Rows are points. Each copy is the shape, with its points in the same order, turned, moved and blurred by noise. Is it also mirrored, or only turned?
(in the rows, 128 means zero)

Shape (6 x 3):
[[171 172 140]
 [ 97 141 140]
 [ 62  70 142]
 [ 68  64 117]
 [160 187  95]
 [166 134 125]]
Copy 1 (6 x 3):
[[156 173 103]
 [120 153 165]
 [ 87  98 215]
 [ 81  89 198]
 [131 170  78]
 [152 119 112]]
Copy 1 is: only turned
Copy 2:
[[181 146 154]
 [121  88 139]
 [ 52  93 116]
 [ 53 109  89]
 [192 133 112]
 [152 164 132]]
Copy 2 is: mirrored
Copy 3 (6 x 3):
[[117 192  88]
 [138 148 164]
 [143  74 170]
 [162  72 162]
 [165 195  98]
 [141 156  82]]
Copy 3 is: mirrored

Shape:
[[111 106 114   7 177 105]
 [ 96 123 109 110 103 104]
 [103 132 112 135  88 100]
 [117 111  99  89 176 100]
 [127 102 103 140  91  96]
 [101 162 125 125  86  95]
 [ 91 162  84 138 193 194]
 [ 97 117  95  85  93 111]
 [113 157 111 138 100 109]
 [103 120 161 140  92 189]
 [107 125 140 107 172 135]
 [233 163 126 135 121 111]]
Copy 1 (12 x 6):
[[189 129 178  64  75 184]
 [107  93 143 139 106 150]
 [ 91  95 137 156 117 139]
 [176 102 154 103 119 134]
 [ 92 102 115 133 117 114]
 [ 91 107 165 174 116 146]
 [217  86 114 186 163 183]
 [117 102 132 134  78 163]
 [108 108 144 177 125 135]
 [ 94 116  97 156 174 210]
 [165 109 151 123 160 169]
 [127 215 131 162 153  89]]
Copy 1 is: mirrored
Copy 2:
[[121  64 149  78 229  64]
 [102 131 122  88 133  94]
 [104 147 120 100 110  98]
 [ 97  97 140 127 195 102]
 [ 95 126 108 128 107  84]
 [129 164 122  83 121 103]
 [ 89  95 132 107 181 222]
 [ 99 116 111  69 143  79]
 [121 153 113 101 126 121]
 [141  80 138  81  77 154]
 [127  91 164 114 165 138]
 [204 133  68 180 146 115]]
Copy 2 is: only turned
Copy 3, 12 rows:
[[ 71  82 175 147 209  82]
 [109 125 138 134 103 104]
 [123 136 130 138  80 109]
 [129 129 171 127 168  74]
 [157 117 140 136  86 106]
 [109 152 119 153  94 121]
 [129 185  97  46 182  86]
 [ 98 105 132 135 105  91]
 [129 160 109 139 101 111]
 [128 124 105  70 111 170]
 [124 142 156 104 173 117]
 [215 137  91 187 157 140]]
Copy 3 is: mirrored
